Every row gives one point. Each copy is the shape, with its points in the same order, stretched, turned, moved and blurred by noise. Some copies are also mirrored. Which?

Shape (6 x 3)
[[  7 -29   6]
 [  7  52 -45]
 [-15   9  17]
 [-13 -48  24]
 [ 53  -1  43]
 [-30   3  13]]
Copy 1 (6 x 3)
[[-25  -2   9]
 [ 82 -24  -8]
 [  3 -12 -50]
 [-56  23 -14]
 [-11 -78  -8]
 [ -9   4 -51]]
Copy 1 is: mirrored
Copy 2 (6 x 3)
[[  1 -13 -45]
 [  4  52  62]
 [ -4 -20   5]
 [-14 -38 -63]
 [ 38 -20 -24]
 [-11 -24   4]]
Copy 2 is: only turned
Copy 3 (6 x 3)
[[  1  22 -12]
 [-56 -26  22]
 [  5  -6  32]
 [ 22  42  -8]
 [ 29 -52 -27]
 [ 14  15  40]]
Copy 3 is: mirrored
Copy 4 (6 x 3)
[[-13 -27  -2]
 [ 19  33 -32]
 [  2  -5  12]
 [-27 -33  16]
 [ 23 -47   1]
 [ -7   4  14]]
Copy 4 is: only turned

Shape (8 x 4)
[[ 38  13 -53  31]
 [-22 -19  79 -33]
 [ 14  40  24   7]
 [-29 -42   1 -26]
 [-29  19   9  38]
 [ 17 -12  -1  11]
 [ 13 -13  28  36]
 [-52  40  -7  -1]]
Copy 1 (8 x 4)
[[ 48  36 -41  -9]
 [-53 -22  60  44]
 [-33  16 -26   4]
 [  7 -35  54  27]
 [-13  12   5 -23]
 [ 16  21  13  12]
 [ -4  45  26   4]
 [-20 -43 -12 -20]]
Copy 1 is: mirrored
Copy 2 (8 x 4)
[[ 24   1 -26 -53]
 [-26  24  21  40]
 [ -7  -4  11 -24]
 [  4  16 -28  32]
 [-44  -9 -20 -11]
 [ -2   9 -13 -16]
 [-24  23   2 -23]
 [-14 -40 -28  10]]
Copy 2 is: only turned
Copy 3 (8 x 4)
[[ 46 -60   3 -30]
 [-22  91   8  40]
 [ 17  20 -47  22]
 [-24  19  55   7]
 [-24  30 -31 -23]
 [ 23   0  14   0]
 [ 32  31   1 -22]
 [-68  22 -46   5]]
Copy 3 is: mirrored

Shape (9 x 6)
[[-36  -3  37  35  40   1]
 [ 39  27 -28   5 -21  -3]
 [  0 -47  33  68 -12 -14]
 [ 15  18 -46 -36  -5 -13]
 [ 29  30 -31   4  -3  29]
 [ 43  31  -1 -26   8  -5]
 [ 23  11  -7 -17  10  12]
 [ 17  43 -14  -3 -18 -20]
 [-35 -20  51  22 -19   7]]
Copy 1 (9 x 6)
[[  1  19   2 -67 -59 -19]
 [-22  26 -15  59  10  -1]
 [ 24  43 -76  -2 -87   7]
 [-53  -9  35  40   7  15]
 [ -6  21   7  64   4 -36]
 [-41 -14 -10  27  42 -25]
 [-25 -12  -9  29   0 -23]
 [-28  28   5  17  37  20]
 [ 40   0 -17 -54 -36  20]]
Copy 1 is: only turned
Copy 2 (9 x 6)
[[ 24  10  -8  35 -22 -31]
 [-46  -8   1 -22  14  19]
 [ 63  44  24  33  23  27]
 [-50 -39  17 -40   6  -3]
 [-55 -32 -24 -14  10  12]
 [-67 -24   2   6  -5   4]
 [-40 -37  -4   3   0  -1]
 [-39  -1   1 -23  -9   4]
 [ 40 -14   6  18 -42  17]]
Copy 2 is: only turned
Copy 3 (9 x 6)
[[-26 -34 -30  18 -35 -42]
 [  0  40  10 -10  15  68]
 [-59   5  55  45 -62 -44]
 [  5   7  -1 -47   7  57]
 [  2  46 -13 -15   7  34]
 [-13   6  -4 -20  37  38]
 [-18   5  -1 -23  15   9]
 [ 13  17  -4  -7  13  66]
 [-13  -1  43  32 -32 -58]]
Copy 3 is: only turned

Shape (13 x 9)
[[ -9   5 -27 -42  -4 -26  16  25 -11]
 [ 11 -29 -20  -1 -18  19  36  -5  36]
 [-36  30  -4 -12  32   7  14  29   2]
 [-46  10  23  32  -7  24  15  -6 -54]
 [-27  49 -26  -4  32  20 -50  10  -4]
 [ 41  -8  47  20 -15  30  -2 -36 -46]
 [  7 -25 -15  -5  35  -1   5  30  21]
 [-25 -27   5  10 -17  34 -25 -36  38]
 [ -8  32  14 -42  18 -25  16  10 -45]
 [ -3 -14  24   0  21 -26  -2 -58 -14]
 [ 35  44 -21  29  20  -9   8  21  10]
 [-25   3  61  29  -6  28  35  29 -13]
 [  7  -9  18 -32 -14 -47  15  30 -34]]
Copy 1 (13 x 9)
[[ -8   0  45  18  26 -44  -7 -29  27]
 [ 51  32  30   8 -25  34   3 -54 -12]
 [-60  24   8  27   7 -34 -11 -14  44]
 [-58 -24  16  36 -40 -26  29  17  15]
 [-74 -30 -38 -32  13 -43  -7 -37  14]
 [  6 -71  -4  -4 -29  60  46  30  -2]
 [ -4  21  11   9  26  24 -33 -11   1]
 [ 44  16 -17 -26 -30  17  30  -3 -38]
 [-61 -28  27  21  31 -40  25  11  56]
 [  2 -34 -36  11  33   0  55  21 -18]
 [-16 -23 -24  27  19  15 -32 -84  35]
 [-23  19  40  48 -59  13  -2  42  55]
 [ 17 -17  56  33  29 -34 -10  23  41]]
Copy 1 is: only turned
Copy 2 (13 x 9)
[[ -3  45 -11  21 -22 -28  -7   3 -18]
 [  7  -5  44  32  -1  38  -8  18 -44]
 [-51 -14 -29  -8 -22  -6 -12  12 -28]
 [-51  -1 -14 -17 -53  37  19 -26  -1]
 [ -4 -45 -71 -24 -24  -9  18  32  34]
 [-27  20  15 -17  -2  10  68 -19  55]
 [-16  -6 -17   9  17   4  10 -20 -37]
 [ 34 -56  34 -28 -18  39  28 -12 -26]
 [-48  64 -33 -23 -21 -49  13  -5  -3]
 [ 10  25  12 -79  15   4  46 -23 -35]
 [-26  -8 -34  -3  35  12 -18  41  43]
 [-95 -20  32  -8 -27   9  -3 -39  12]
 [-19  62  12   1 -10 -47  -5 -56   9]]
Copy 2 is: mirrored
Copy 3 (13 x 9)
[[-41  21  18 -23 -23 -34 -33   4   3]
 [ -7 -22 -25  31 -18 -65  29 -17  28]
 [-26  22  -8 -31 -54  27 -18   9 -16]
 [-21 -24 -38 -60  -2  46 -42  50 -28]
 [ -6  22  30 -54 -13  30  13   4 -38]
 [-12 -18 -28  10  39  32   2  40 -52]
 [-15  -7  17  32 -32 -21  25  -3   7]
 [ 21 -71  -8   9 -12 -31  18 -39  13]
 [-42  46   2 -33 -23  35 -60  35 -44]
 [ 27  -5  -4   8 -13  22 -46  14   0]
 [-29  52 -16  -1  11  33  37   6  11]
 [-36 -40 -65  -3 -27  56 -14   1 -22]
 [-61   7  16  -8   9   5 -45   2 -13]]
Copy 3 is: mirrored
